Each point is reached from the start by the listed moves, each made once or not at all, plus a little noise. Say if it took an odd or an even number of moves. Then give how often each move was made.

Moves:
(1): [-0.45 -0.32 -0.06]
(2): [ 0.47 -0.34  0.02]
(3): [-0.07 -0.03  0.40]
Start: [ 0.08  0.13 -0.03]
Points:
[ 0.02 -0.60  0.35] -> odd (1, 1, 1)
[ 0.48 -0.21  0.35] -> even (0, 1, 1)
[ 0.11  0.14 -0.05] -> even (0, 0, 0)

Moves:
(1): [ 0.04 -0.11 -0.02  0.01 -0.10  0.05 -0.06 -0.15  0.12 -0.17  0.17]
(2): [ 0.06  0.02 -0.22  0.28 -0.19 -0.23 -0.25  0.26  0.09 -0.02 -0.10]
(3): [-0.02 -0.17  0.10 -0.26 -0.23 -0.09  0.11 -0.05 -0.05 -0.06  0.08]
(4): [-0.20 -0.11  0.15  0.16 -0.17  0.41  0.10 -0.16  0.29 -0.26 -0.12]
(5): [-0.22  0.07 -0.20  0.18  0.08 -0.18 -0.19  0.05 -0.14  0.11 -0.09]
(6): [-0.04  0.02 -0.11 -0.01  0.06  0.19 -0.11 -0.04 -0.10  0.06 -0.02]
(7): [-0.04  0.31 -0.07  0.01  0.13  0.27 -0.02 -0.48  0.41  0.34 -0.10]
(8): [-0.03 -0.26 -0.10  0.25 -0.10  0.02  0.08  0.03  0.49  0.64  0.01]
(9): [ 0.08  0.00  0.41 -0.28 -0.17  0.02  0.15 -0.29  0.03  0.01  0.16]
Start: [-0.04 -0.15 -0.01 -0.12  0.12  0.12  0.10 -0.13  0.06  0.08  0.03]
Points:
[-0.45  0.15  0.18 -0.05  0.07  0.84  0.03 -1.06  0.54  0.35 -0.13] -> odd (0, 0, 0, 1, 1, 1, 1, 0, 1)
[-0.27 -0.04 -0.20 -0.18  0.02  0.18 -0.07 -0.76  0.41  0.31  0.08] -> even (1, 0, 1, 0, 1, 0, 1, 0, 0)
[-0.22 -0.76 -0.21  0.30 -0.60  0.49 -0.04 -0.23  0.90  0.28  0.03] -> even (1, 1, 1, 1, 0, 1, 0, 1, 0)
[-0.29 -0.31 -0.29  0.07 -0.08  0.18  0.02 -0.74  0.89  0.94  0.10] -> odd (1, 0, 1, 0, 1, 0, 1, 1, 0)
[-0.34 -0.42  0.04  0.47 -0.42  0.17 -0.02 -0.24  0.81  0.57 -0.11] -> odd (0, 1, 0, 1, 1, 0, 0, 1, 1)
